Rows are points. Each copy is the shape, with its points in the same order, turned, moved and blurred by noise. Is it also mirrored, or only turned?

Shape (8 x 3):
[[-10  13  14]
 [  4  22   6]
 [ -6 -21   1]
 [ 10  -3 -24]
 [  1  -3 -13]
 [ 37 -53  35]
 [ 15   1   4]
 [ -6  -3  -8]]
Copy 1 (8 x 3):
[[ 22 -15  -2]
 [ 25  -1   4]
 [-12 -21 -10]
 [-10  12 -16]
 [ -1   0 -13]
 [-51 -32  39]
 [  1  -1   9]
 [  1  -8 -16]]
Copy 1 is: mirrored
Copy 2 (8 x 3):
[[-17  19   6]
 [-13  21 -10]
 [ 10 -13   8]
 [ 18   4 -21]
 [ 10   5  -8]
 [-27 -60  -5]
 [-10   0 -15]
 [  7   4  -1]]
Copy 2 is: mirrored

Shape (9 x 4):
[[ -3  22 -28   9]
 [ -4  13  -8  26]
 [-29  10  11  17]
 [-18 -19 -14   8]
 [ 12  -2  42 -42]
 [ 12   3  17   0]
 [  9 -11  11   4]
 [  4   7  19 -11]
 [ 18   1   0 -25]]
Copy 1:
[[-25   5 -18  12]
 [-16   6   2  23]
 [-22  10  30   7]
 [-23 -28   5   2]
 [ 44   3  14 -39]
 [ 19   1   8   1]
 [ 13 -13  10   7]
 [ 16   5   9 -10]
 [ 19  -6 -13 -15]]
Copy 1 is: only turned
Copy 2 (9 x 4):
[[ -8  25 -19  25]
 [ -1  10   4  31]
 [-26  -6  13  27]
 [ -9 -19 -19  13]
 [-21  -2  34 -49]
 [  2   5  18  -9]
 [  6 -10  10  -3]
 [-13   3  20 -13]
 [ -5  16  -1 -29]]
Copy 2 is: only turned
Copy 3:
[[  1  24 -26   7]
 [-12   6 -15  23]
 [-39   7   1  13]
 [-21 -16 -16  -7]
 [  1  -5  60 -17]
 [  5  -2  18  13]
 [ -2 -18  15   8]
 [ -5   1  23  -1]
 [ 18   1  17 -15]]
Copy 3 is: only turned
Copy 4, 9 rows:
[[ -5  20 -22  18]
 [ -3  10   0  28]
 [-27  -3  16  19]
 [-13 -21 -17   8]
 [ -1  -1  29 -50]
 [ 11   4  15 -10]
 [ 12  -8  10  -7]
 [ -2   6  20 -14]
 [  4   9  -3 -28]]
Copy 4 is: only turned

Shape, 11 rows:
[[ 22 -11 -21  21   4  21 -10  12]
 [ -2  19   5   4 -15 -13  12  29]
 [  4  -3 -32  -3   7  24   6  14]
 [ 18  -3  28 -30   0   7  -4   4]
 [-11   6  -1  43  13   0  -7  14]
 [-20  -7  16  13 -10  29  21  -5]
 [ 22  34  -8 -40 -43  24  17 -17]
 [  3  41  -9  -6  10  30  38   8]
 [-10  25  -3 -22  11  -7  10  20]
 [ 40 -15  10 -18 -40  34  -4  11]
 [ 24 -38  47  -7 -21 -25  10  -2]]
Copy 1 (11 x 8):
[[  0  -5 -42  13 -10  16   0  -7]
 [  2  21   4  18  -2 -22  16   3]
 [-25  -9 -34   8   9   1   0   7]
 [  0  -4  27   0  -3  21 -11   8]
 [  5  33 -34   0   2   0  14 -28]
 [-39  38  -5  12  -6  22   3  -6]
 [-24  -2  18  60  14   4 -32  34]
 [-25  14 -10  34  42   9  20  20]
 [ -7   6  10   0  28 -18   6   7]
 [ -7  -9   1  30 -36  30 -19  32]
 [  0   1  44  10 -49  20   5 -25]]
Copy 1 is: mirrored
Copy 2:
[[ 15  -9  -4  40 -11  -5  -6   3]
 [-20  22   9  12 -12 -20  18  13]
 [  8 -13 -24  23   4  -5   6   4]
 [ 17  22   2 -25 -22   1  -4   4]
 [-13   7  27  42  17  -8  -8   8]
 [-21 -14  16   3   1  26  14  -1]
 [ -9  19 -36  -7 -54  22  23  -6]
 [ -6  20 -18  20   6  12  52 -10]
 [-12  33 -16  -1  11 -17  18   1]
 [ 22 -12  -2  -4 -56   8   7  19]
 [  7  -1  41 -33 -37 -21 -17 -19]]
Copy 2 is: only turned

Shape, 15 rows:
[[ 16  -2 -12 -15  -5  17  -5  -8   7  -4  -3]
 [-42  16  -4  10 -10   1   1 -14  -4   7  11]
 [ 17  14  11 -18  14   4 -13 -16   2   8 -32]
 [  7   6 -11 -19  -1 -18  -2 -19  -8  -8   0]
 [ 16  -5  -4  11 -11  12   8 -15 -12 -11   8]
 [ 12  16  -3 -13  27  10  -6   7   3 -13   8]
 [ -8  -7  32  38  -5  -1 -29 -16  10  -8  13]
 [ -1   2  -6 -16  21   7  -2 -10   8 -17  -3]
 [  8  -7  -1 -14 -11 -14  13   9   1 -19  -4]
 [-12  -6 -13  10  -7  -5  15  35   9  36  -1]
 [-13  36   1  10 -10 -37  16  -4  12  -9   1]
 [  4   1  -2   3   4 -10   4 -17  -1  11   7]
 [-37   0  35  15   7  -5  13 -15  10 -18   2]
 [ 16  10  21  -7  -3   6 -14  -3 -29  -6   7]
 [ -7  -3 -13   0  -4  -3  13  31 -60 -18 -22]]
Copy 1 (15 x 11):
[[ 12  -8 -16 -20  -1  10  18  -4   2 -24  -2]
 [ -2  20   4  16   0  -1  -5 -20 -15  17  20]
 [ 21 -30 -13  -2 -14 -15  -3  -7  15 -21  -6]
 [ 13 -12  -8  -9  19 -13  11   1  -6  -1   1]
 [ 17  -8  15  -4  10  13  32 -13  -5 -15   2]
 [ -4  -2  -4   2   5 -14   7  19   8 -30  -4]
 [ -3  -6   4  30  25  36  -1 -17  26   2   8]
 [ -5  -5 -11  -7   3 -12  12  -5   3 -24   0]
 [  1  -8   4 -26  15  -6  15   1   3   5 -16]
 [-14  -2  20  -5 -34  21  -7  15 -24  17 -14]
 [ 10   9  15  -1   8 -23   4  14  17  38  14]
 [  7 -18   9   4   5  -1   8   3  -8   3  11]
 [-29   3  18   6  17   0 -11 -31  26  13  11]
 [ 28  -5  12   4  23   0  -5 -10   3 -26 -14]
 [ 13  13  23   4   7 -23  27 -22 -28   2 -59]]
Copy 1 is: mirrored
Copy 2 (15 x 11):
[[ -4  11   2 -10  -3  20  -8 -11 -12  20   2]
 [-44  -8  20  26   7  11  20  -5   1   1  -2]
 [ 10  23  22  -3  16   9 -10  16  -4  26 -19]
 [ -7  24  13  -4  21   3   9 -23  -5   9  -3]
 [  5   2   8  14 -12   9   8 -29  -9  21   6]
 [ 15   5   2  -3  17  24   4   6 -10  -3  12]
 [ -5   6  23  38 -19  11  -6  -3  41   2  13]
 [  2  -1  18 -13  19  22  -1  -6  -3   4   4]
 [ -1   7   3 -24  -3  -9  16 -18   2   5  -1]
 [-27 -21 -22   8  -9 -22  -4   9 -13  -7 -17]
 [-19   7  -6   9  21  -2  43  -6  26   3 -18]
 [ -9   4   6  17  16  -3  -2 -15   0  13  -1]
 [-14 -24  39  12   6   0  21   2  35   6   8]
 [ 12  28  21  16  -7   0  13   2 -13  10  17]
 [ 11   2  27  -3 -23 -17  35 -16 -44 -23 -21]]
Copy 2 is: only turned
Copy 3:
[[ 11  -2 -15 -17  -1  -5 -16  -5  17 -13   6]
 [-27  13 -16  -5   6  19   6 -20  -9  16  14]
 [ 29  10   7 -12  11 -16 -16 -29   4  -7 -15]
 [  3  -8  -3   0  -3  -7 -33 -12  -9  -8  15]
 [ 11   0 -35 -13 -15   7 -10   0 -13 -14   6]
 [ 22  15  -3   0  14  -7 -14  15   7  -3  13]
 [  5   8  13  -5 -28  41  24  -5 -13  -5 -10]
 [ 15  -4  -5   4  17   0 -11   0  10 -11   7]
 [-12  -6  -8  -3  -7 -23 -15  11 -12 -23   1]
 [-23   7 -19 -13 -10 -29  14  11   7  33 -11]
 [-23  28   0  22 -12 -17  -1 -20 -23  -5  24]
 [ 13  -6 -12   0  -9  -6  -1 -14 -13  13   9]
 [-11   2   5  12  18  20  30 -10 -29 -17  -3]
 [ 19  20  -5 -28  -2   8 -22   5 -19  -4  -1]
 [-20  14 -38  -3  14 -11 -44  22 -27   1 -33]]
Copy 3 is: only turned
